Rows are points. The points of each table are mixes of a few directions, plus a little noise. How many directions does each table use, and how many do they share? Where both have some left over, give the other angles between the two spaces (their principal angles), to ten degrees, smallest first.

First (5 x 2):
[[-40 -68]
 [ 53  91]
 [ 10  17]
 [-10 -17]
 [-12 -22]]
Second (4 x 2):
[[ -5  24]
 [  9 -50]
 [-16  87]
 [ 11 -62]]
Directions: first 1, second 1, shared 0; angles 40

First (7 x 3):
[[-56  81   0]
 [  0   1   0]
 [ 17 -25   0]
 [ 18 -26   0]
 [-27  39  -1]
 [ 12 -19   1]
 [ 38 -54   0]]
Second (7 x 3):
[[  9 -95 -12]
 [ -4  32   4]
 [ -5  39   4]
 [  6 -59  -8]
 [ -4  37   6]
 [ -3  29   3]
 [ -2  20   4]]
Directions: first 1, second 1, shared 0; angles 30

First (6 x 4):
[[ 26  20  50  -2]
 [ -3 -66 -14  17]
 [-22 -34 -39  -7]
 [ -8  45 -18   9]
 [-10  33 -21   6]
 [ 17   2  42 -23]]
Second (8 x 4):
[[ -4   6  -9   5]
 [ 41 -62  95 -46]
 [-11  15 -23  12]
 [-18  26 -39  19]
 [-19  30 -45  20]
 [  3  -7   9  -3]
 [  3  -2   5  -3]
 [  3  -5   9  -3]]
Directions: first 3, second 1, shared 1

First (10 x 8):
[[ 51   9 -88  33 -45 -10  18  95]
 [ -6  -7 -19  43 -22  -6 -11 -45]
 [-17 -11  25   7  15  -8 -23 -57]
 [-22   8  14  -4 -15  27  25 -19]
 [ 11   0 -15   4  -4  -6  -1  18]
 [-25  12  66 -70  33  32  27  12]
 [ -9  -4   5  11  -1  -2  -7 -29]
 [-15   6  24 -23   5  18  16  -1]
 [  2 -13   8   8  20 -24 -33 -28]
 [ 31  -2 -18 -10  15 -21 -13  55]]
Second (10 x 8):
[[-10   5   4  -2 -11  15  16  -4]
 [ -7 -36  67  -4 -14  36  -7  51]
 [ -9 -18  39  -3   4  10 -12   1]
 [ 12  39 -74   6 -14 -13  32  -5]
 [ 10  20 -42   5 -22   4  29  23]
 [-18 -12  43  -5 -28  47  24  30]
 [ -1  -2   0  -1  45 -44 -42 -67]
 [ 34   4 -49   9  10 -36 -17  28]
 [ 24  -3 -27   5  32 -48 -38 -11]
 [-35   4  37  -9  -3  27  16 -49]]
Directions: first 3, second 3, shared 2; angles 60

First (8 x 9):
[[ 24  41  44 -24   0  61  95  56 -66]
 [  4   8   9  -5   0  12  18  10 -13]
 [-17 -29 -31  17   0 -44 -68 -40  47]
 [  0  -1  -1   0   0  -1  -2  -1   2]
 [ -7 -11 -12   7   0 -17 -25 -15  18]
 [  1   2   2  -1   0   3   5   3  -3]
 [-19 -32 -34  19   0 -48 -74 -43  52]
 [ 13  22  23 -13   0  34  52  30 -36]]
Second (10 x 9):
[[ 15  25  27 -15   0  38  58  34 -41]
 [-21 -35 -37  20  -1 -52 -80 -47  56]
 [  1   2   2  -1   0   2   4   2  -3]
 [ 22  38  40 -22   1  57  87  51 -61]
 [-21 -35 -38  20  -1 -53 -82 -48  57]
 [  6  10  11  -6   0  16  24  14 -17]
 [ 10  17  19 -10   0  26  40  24 -28]
 [  2   4   4  -2   0   5   8   5  -6]
 [-10 -16 -18   9   0 -25 -38 -22  27]
 [ -6 -10 -10   6   0 -14 -22 -13  15]]
Directions: first 1, second 1, shared 1

First (11 x 12):
[[-37  -6  38 -23  20 -24 -37 -21  -5 -33   6 -17]
 [-45  10  28  10  21  13 -28  19 -32   5  18  -4]
 [-35  28   3  50  12  55  -4  63 -53  55  23  15]
 [ 34 -18 -11 -30 -15 -33  12 -40  39 -31 -18  -6]
 [ -1 -17  17 -35   3 -38 -15 -40  23 -43  -7 -15]
 [-37  -6  37 -20  21 -21 -37 -16  -7 -29   8 -15]
 [-26  17   5  29  10  33  -6  39 -34  33  16   8]
 [ 72 -20 -41 -26 -33 -30  42 -42  58 -21 -30   2]
 [ 50  19 -61  52 -30  55  60  50  -6  70  -6  30]
 [-32  12  15  18  14  20 -16  26 -29  17  14   2]
 [ 56 -18 -30 -25 -25 -30  31 -39  49 -22 -25  -2]]
Second (10 x 12):
[[  1   0 -42  33 -49 -43 -16  -9  34  24  38  14]
 [  1   0 -49  39 -57 -50 -19 -11  41  29  44  17]
 [ -1   0  59 -46  67  59  22  13 -47 -33 -51 -19]
 [  1   0 -38  29 -43 -38 -15  -8  30  21  34  12]
 [  0   0  -4   4  -6  -4  -2  -1   3   2   3   1]
 [  0   0 -32  24 -37 -32 -12  -7  26  18  28  10]
 [  1   0 -15  12 -17 -15  -6  -3  12   9  14   4]
 [ -1   1  83 -65  95  83  31  18 -68 -47 -73 -27]
 [ -1   0  35 -27  40  36  13   8 -29 -20 -31 -12]
 [  0   0   6  -4   5   5   3   2  -5  -3  -4  -2]]
Directions: first 2, second 1, shared 0; angles 70

First (11 x 14):
[[-23 -49 -19 -21  34   3 -17  17   8   2  -9   7   0  27]
 [  5   6  29  22 -12 -12   5  -1  -4   2  -7 -20  -8  -9]
 [ 20  52  19  14 -29   2  24  -9   0  -4  -3  -6  -6 -31]
 [ 22  45  41  34 -37 -11  21 -12  -8  -1  -3 -22  -8 -32]
 [-17 -25 -11 -24  29  10  -2  22  18  -1 -21   5 -10  10]
 [  1   0 -17  -7  -1   4  -5  -8  -5   0  14  13  10   6]
 [  2  -2   0   5  -4  -4  -4  -5  -5   1   7  -1   5   3]
 [-25 -42 -41 -41  43  16 -14  19  15  -1  -6  23   2  28]
 [ -3  -2  12   0   4  -1   6  10   7   0 -16  -8 -10  -6]
 [ -2  -8 -25  -9   3   4 -11  -8  -7   0  19  15  13  14]
 [ 18  24  13  27 -31 -12  -2 -24 -21   2  24  -6  11  -8]]
Second (8 x 14):
[[ -1  -6 -13   2  12 -20 -14 -13   9   2  17  -2 -19   5]
 [  1  -8 -20   5  11 -24 -14 -11   4   1  11  -1 -12   8]
 [  1   0  -3   2  -5   2   5   7  -9  -1 -12   1  13   1]
 [  3 -13 -33  11   5 -32  -9   1 -12  -1  -7   0   9  15]
 [ -6  37  91 -24 -29  95  41  18  14   1  -8   4   6 -38]
 [  1   0   0   2  -6   2   7   7  -9  -1 -12   1  13   1]
 [  1 -10 -22   5  13 -27 -16 -12   5   1  14  -3 -15   9]
 [  0   0   2   0  -2   2   2   2  -2  -1  -3   1   3  -1]]
Directions: first 3, second 2, shared 0; angles 50, 90

First (11 x 18):
[[-20  52  77   0  20  -3  12 -60  27   5 -58  32  -6  73 -14  25  -4  -9]
 [-41 -21   0   2  20  27 -39  32   4 -21   3   7   1 -23   0 -14 -29  22]
 [ 16 -25 -45  -5  -8  -3  13  25 -27  -7  26 -22  12 -34 -11 -11 -21 -11]
 [  7  -8  -9   7 -14   0 -19  12  12  12  18   0 -12 -14  30  -4  43  18]
 [ 53   2 -31  -1 -31 -28  36 -10 -14  23  22 -19  -1  -5  10   6  39 -18]
 [-57  10  51   5  31  28 -43  -2  29 -16 -31  30  -7  20   1   0 -19  25]
 [ 49  46  26  -3 -20 -38  58 -63   2  30 -23   2  -4  56  -5  28  37 -34]
 [-47 -28 -12 -10  35  29 -16  36 -23 -41  -5  -4  23 -28 -40 -18 -95  -2]
 [ 41   7 -15   2 -26 -22  22 -13  -1  23  14 -10  -7   3  17   7  46  -8]
 [ 21 -36 -62  -4 -14  -2   6  39 -30  -6  41 -29  11 -51  -2 -16 -12  -5]
 [-23   2  20   7   7  12 -30   4  21   0  -6  14 -10   4  17  -1  16  21]]
Second (10 x 18):
[[ -4   7 -12   3   8   5  -8  -5 -11 -21  25  10  -2 -18  -8  20 -12 -10]
 [ -4 -48 -15   0 -26 -37  -6  36 -14  21 -27  23 -41  21  18   5 -24 -47]
 [ 14  44 -67 -36 -15  59 -52 -26 -87 -28 -39 -28   3  31 -26  10  18  63]
 [-11   1  -4  41  20   7  -7 -25  11 -10  18 -14  21 -39 -31 -16  14 -35]
 [ 39 -66  92  23 -40  -3  46  34  19  39  15  -3  11   9 -16 -25  -9  18]
 [-10  29  26 -13  21  -1  12 -27  48  15  23   6  22   1   5 -27  24  14]
 [ -1  14  11  16  20   5  17  -2  18 -16   8 -14  16 -27   5  11   0   6]
 [ 10   2   8  16   5  18   4  -4  -9 -19  16 -12  16 -22 -16  12  -2  11]
 [ 15  -8  25  10  -8   1  25  21   7   8 -35 -29   7   4  14  -1   4  24]
 [-46  24 -62 -61  12 -53 -31  -2  17  14  -5  64 -51  39  54  13 -12 -46]]
Directions: first 3, second 6, shared 0; angles 50, 80, 90

First (11 x 24):
[[  7  -2   6  -5  -3  -8  -2   2  -4  -7  -5  -1  -7  -5  -5   5   2  -7
   -7   2  15 -10   0  -3]
 [ 23  -7  22 -17 -13 -27  -8   6 -12 -25 -19  -4 -22 -18 -18  16   5 -26
  -25   5  53 -37   1 -11]
 [ 20  -6  21 -16 -11 -25  -8   6 -11 -24 -18  -4 -21 -16 -17  16   5 -24
  -24   4  49 -34   1 -10]
 [-41  11 -39  32  22  49  14 -11  23  46  35   8  39  31  32 -30 -10  48
   46  -9 -95  66  -2  20]
 [  9  -3   8  -7  -5 -10  -3   2  -5 -10  -6  -1  -8  -7  -7   6   2 -10
   -9   2  20 -14   1  -5]
 [  9  -2   9  -7  -5 -11  -2   3  -5 -11  -8  -2 -10  -7  -8   6   2 -11
  -11   2  22 -15   2  -5]
 [-32   9 -30  24  16  38  11  -9  17  35  27   5  29  25  24 -23  -8  36
   36  -7 -72  50  -2  15]
 [ 10  -3   9  -7  -5 -12  -3   3  -7 -11  -8  -2 -10  -7  -8   8   2 -12
  -11   2  23 -16   0  -5]
 [ -2   1  -3   1   2   4   0  -1   2   4   2   0   3   2   2  -2  -1   3
    4  -1  -6   4   0   3]
 [-17   5 -16  13   9  20   6  -4   9  19  14   3  16  14  13 -13  -5  20
   19  -3 -40  27  -1   9]
 [ 13  -4  13 -10  -6 -16  -4   4  -7 -15 -11  -2 -13 -11 -10   9   4 -15
  -15   4  32 -22   0  -6]]
Second (9 x 24):
[[  5   4 -22 -10 -12   1  -6  31  -6  22   8   3 -12 -24  -1  -2  14 -14
  -12  -4   8  17  21   6]
 [-13  18 -33  -9  -9 -26 -38 -44   4 -14 -26   2  39 -13 -20   0   0  -5
   10  29 -26  -5   5 -17]
 [ -1   3  37  27  40  25  41  -2   2  -5  19   6 -19  38  -3   7  -2  43
   -1   0   9 -31 -19 -10]
 [ 10 -19  18   5  23   5 -19   3   7 -39 -15   1  19  -6   4  12 -27 -22
   14 -17  -5   2 -20  26]
 [ -7  26  -1  22  47  12   8 -11   2  -8   6  18   4  12 -29  12   5  39
   -2  23  -7 -32  -4 -20]
 [  5  -5 -13 -15 -32   1  11  35  -9  37  16  -5 -27 -15  14 -11  18 -13
  -16 -12  16  24  22   5]
 [ 16 -27   3 -13 -10   1 -19  34   0 -11  -7  -6   1 -27  18   3 -14 -46
    3 -30   7  30   0  36]
 [  5 -12   6  -5  -6  -2  -7   3   1  -9  -6  -5   4  -4   9   0  -9 -16
    5 -11   0   9  -5  12]
 [-20  11   4  -3 -40 -17  29 -50  -3  27   5 -14  -8  39   7 -21  17  35
    0  22  -3 -14   0 -39]]
Directions: first 1, second 4, shared 0; angles 80

First (11 x 32):
[[  6   8   9 -18   9   9 -11  -3  -4   1 -22  13  13 -12  -6 -11   5 -13
   -6  -1   8  18   2  -1   7 -17  -5  -1  -6   6   3  12]
 [ 16  26  16 -22 -12  14  -9 -18 -11  -7 -17  25   9  -9  -1 -27   0 -21
   -4  -6  19  17  -2  20  11  -7 -21  18 -19  12  -3  36]
 [  5  13  -3  20 -42  -6  18 -14  -4 -12  38  -2 -24  20  16  -6 -15   9
   12  -6   3 -26  -7  30  -7  39 -15  29 -10   0 -14  15]
 [ -2 -10   5 -11  26   9 -21  24  -1  16 -44   7  26 -18 -26   8  15   0
   -3   1  21  53  19 -20  -5 -46   0   0  -6  10  -3   9]
 [ -2   9  -2 -22  16  -5  19 -46   7 -24  36  -9 -18   1  42 -17  -8 -30
  -22  10 -69 -95 -41  -5  35  45  32 -66  36 -27  43 -52]
 [ 15  28  14 -13 -25   9   1 -24 -10 -12   3  20  -2   0   7 -27  -7 -16
    0  -6  14  -1  -7  29   9  12 -22  23 -17   9  -6  33]
 [-36 -59 -43  75  -6 -38  29  50  22  16  57 -61 -34  37   1  70  -7  67
   27   8 -22 -31  13 -28 -42  30  31  -3  28 -22 -16 -62]
 [  4   7   7 -17  10   6  -5  -9  -2  -2 -12   8   8  -9   1 -10   3 -14
   -8   1  -4   1  -4  -2  11  -7   2 -12   1   1   9   1]
 [ -8 -21  -8  16   9  -4  -7  31   4  16 -14 -10   7   0 -19  23   7  21
    9   0  16  34  18 -15 -18 -22   2  10  -2   4 -12  -2]
 [  2  -1   3   0   2   4  -8  10  -2   7 -16   5   9  -5 -13   2   5   3
    3  -3  17  29  10  -1  -6 -17  -8  13  -9   8  -8  14]
 [  0   0   2  -9  10   3  -4  -1   0   1  -9   3   6  -6  -2  -3   3  -6
   -5   2  -3   3  -1  -6   5  -8   3 -10   3  -1   6  -4]]
Second (11 x 32):
[[ 14  26   6  10 -47   1  11 -21  -9 -13  26  12 -18  15  12 -19 -14  -2
   10  -9  17 -12  -6  39  -2  32 -27  40 -22   7 -17  36]
 [ -5 -10  -2  -4  18   0  -4   8   4   6 -11  -5   8  -6  -5   8   6   0
   -4   4  -6   4   3 -17   1 -13  11 -18   9  -3   7 -16]
 [  4   9   2   3 -17   0   4  -6  -3  -5   8   4  -6   5   4  -7  -5  -1
    3  -3   6  -4  -2  13  -1  10  -9  14  -7   2  -5  11]
 [ 12  25   6   8 -43   1  10 -20  -9 -12  24  10 -17  14  11 -17 -13  -2
   10  -8  16 -11  -5  37  -2  30 -25  38 -19   7 -14  33]
 [  6  12   2   4 -22   0   6 -10  -5  -6  12   5  -8   7   5  -8  -6   0
    5  -5   7  -6  -3  18  -1  16 -13  19  -8   3  -8  16]
 [ 12  24   5   8 -44   2  12 -19  -9 -13  23  10 -17  14  11 -18 -14  -1
   10  -8  17 -11  -5  37  -3  30 -24  37 -20   6 -16  33]
 [-19 -37  -9 -13  68  -1 -17  30  14  20 -38 -18  26 -22 -18  28  21   3
  -15  13 -25  17   9 -57   5 -47  39 -58  30 -12  25 -52]
 [ -9 -18  -4  -7  35  -1  -9  14   7  10 -19  -8  13 -11  -8  14  10   2
   -7   6 -12   9   5 -28   3 -24  20 -29  16  -5  12 -26]
 [-25 -49 -11 -17  89  -2 -22  39  19  26 -52 -22  33 -29 -24  37  29   3
  -20  17 -32  23  11 -74   5 -62  52 -77  40 -15  33 -68]
 [ 13  26   6   9 -48   1  12 -22 -10 -14  27  12 -18  15  12 -20 -15  -2
   10  -9  17 -13  -6  41  -3  33 -28  41 -21   8 -18  37]
 [ -2  -4  -1  -3   6   1  -1   3   1   1  -4  -2   3  -2  -2   2   2   1
   -1   1  -3   2   1  -7  -1  -6   4  -6   3   0   2  -5]]
Directions: first 3, second 1, shared 1

First (11 x 32):
[[-28  29  17 -30 -15 -17  -3   1  -2   5   4   1  31   4 -14   4  26  26
   -4  52  31  14  -5 -20   1   0   2   4 -20 -12  16 -18]
 [ 29 -10 -45  49  20  11 -15  -2  17 -31  13 -22 -63  -6  13 -11 -14 -29
   11 -73 -35 -15 -16  16  14  19   3 -18  20  24 -35  38]
 [  2 -20  28 -18  -6   5  16   2 -17  29 -24  21  34   3   0   9 -12   5
   -7  21   4  -1  23   5 -15 -19  -7  16   0  -7  16 -20]
 [-25 -10  23 -25 -10 -10  19 -10 -14  25 -17  14  33   1   4  10   9  12
  -17  46  20  16   7   2 -17 -35  -7   4  -8  -4  40 -21]
 [-35  16  31 -42 -14 -15  12  -4  -8  18   2  13  48   3  -5   8  19  21
  -13  66  33  22   3 -15 -12 -19  -2   6 -22 -23  37 -31]
 [ 18   1 -37  33  23  11  -9  -1  22 -37  39 -17 -53  -7  17 -16 -11 -35
    8 -61 -32  -5 -16   6  13  21   6 -20  12   2 -26  27]
 [ 17  -4 -30  35  -2  -3 -21  -2   1  -8 -28 -24 -35  -1 -12   2   6  12
   10 -29  -7 -16 -11  13  12  10   1  -7  13  42 -28  30]
 [ 20 -27 -22  31  14  11   4  -5   4  -7  -2  -5 -33  -5  16  -5 -19 -24
    0 -47 -27 -10  -2  22  -1  -6  -3  -9  19  18  -9  20]
 [-16  -4  11 -11 -14 -12   4  -6 -13  22 -32   2  22   2  -9  11  15  24
   -9  37  21   6   2   3  -9 -23  -4   5  -4  13  20  -9]
 [  1  10  49 -41 -23   0  -1  18 -19  33 -25  24  63  10 -27  12  -2  35
    7  50  28  -6  28 -23  -3  11  -1  35 -16 -23  -2 -34]
 [ 19  17 -25  18  28  17  -8   7  30 -49  71  -7 -43  -6  20 -22 -18 -48
   14 -61 -33  -3 -13 -10  16  42  11 -15   4 -31 -31  16]]
Second (11 x 32):
[[ 27 -80 -12  34  25  25  36 -17 -11  22 -29  15 -27  -9  44   1 -48 -50
  -20 -59 -48  -8  20  53 -27 -54 -14  -8  37  26  23  13]
 [  4  -5   2   3   1   3   3   0  -1   2   0   2  -2  -1   2   0  -4  -3
    1  -5  -4  -2   2   3  -1  -1   0   2   3  -1  -1   1]
 [-36  15 -10  -7  -6 -20   2 -16   4  -5   5 -13   0  -2   4   2  32  12
  -15  36  21  23 -22  -1  -4 -22   0 -17 -10   8  30   1]
 [ 92 -13  34   6   2  50 -20  55  -5   5  -3  32  15   9 -28  -6 -73 -13
   48 -77 -39 -60  55 -20  23  85   8  52  16 -38 -95 -11]
 [-23  34   1 -15 -11 -18 -12   0   6 -10  13 -10   9   3 -14   1  29  23
    1  34  25  12 -16 -18   8  10   4  -3 -17  -5   3  -5]
 [-16   8  -3  -4  -4 -10   1  -7   2  -3   4  -7   1  -1   1   0  15   7
   -7  17  11  10  -9  -2  -1  -8   0  -8  -5   3  12   1]
 [-25  35   0 -17 -12 -19 -13  -1   5 -10  12 -11   9   3 -15   1  30  23
    1  37  26  12 -17 -20   7  11   5  -4 -18  -6   4  -3]
 [-35  16  -9  -7  -5 -21   2 -16   4  -5   6 -14   0  -1   3   2  32  12
  -15  34  20  21 -21  -2  -3 -22  -1 -16 -10  10  28   2]
 [-27  35  -1 -15 -11 -19 -11  -2   5  -9  12 -11   8   2 -12   2  32  22
   -1  37  27  14 -18 -19   7   7   5  -5 -18  -4   8  -3]
 [ 62 -33  15  16  11  38   1  24  -6  11 -12  23   0   2  -1  -3 -57 -24
   21 -63 -39 -37  39   8   4  29   0  27  23 -12 -47  -1]
 [-22 -15 -12   5   4  -8  14 -20  -2   5  -5  -6 -10  -5  17   2  11  -7
  -18   9   0  16 -12  18 -12 -36  -6 -16   3  17  32   6]]
Directions: first 4, second 2, shared 2
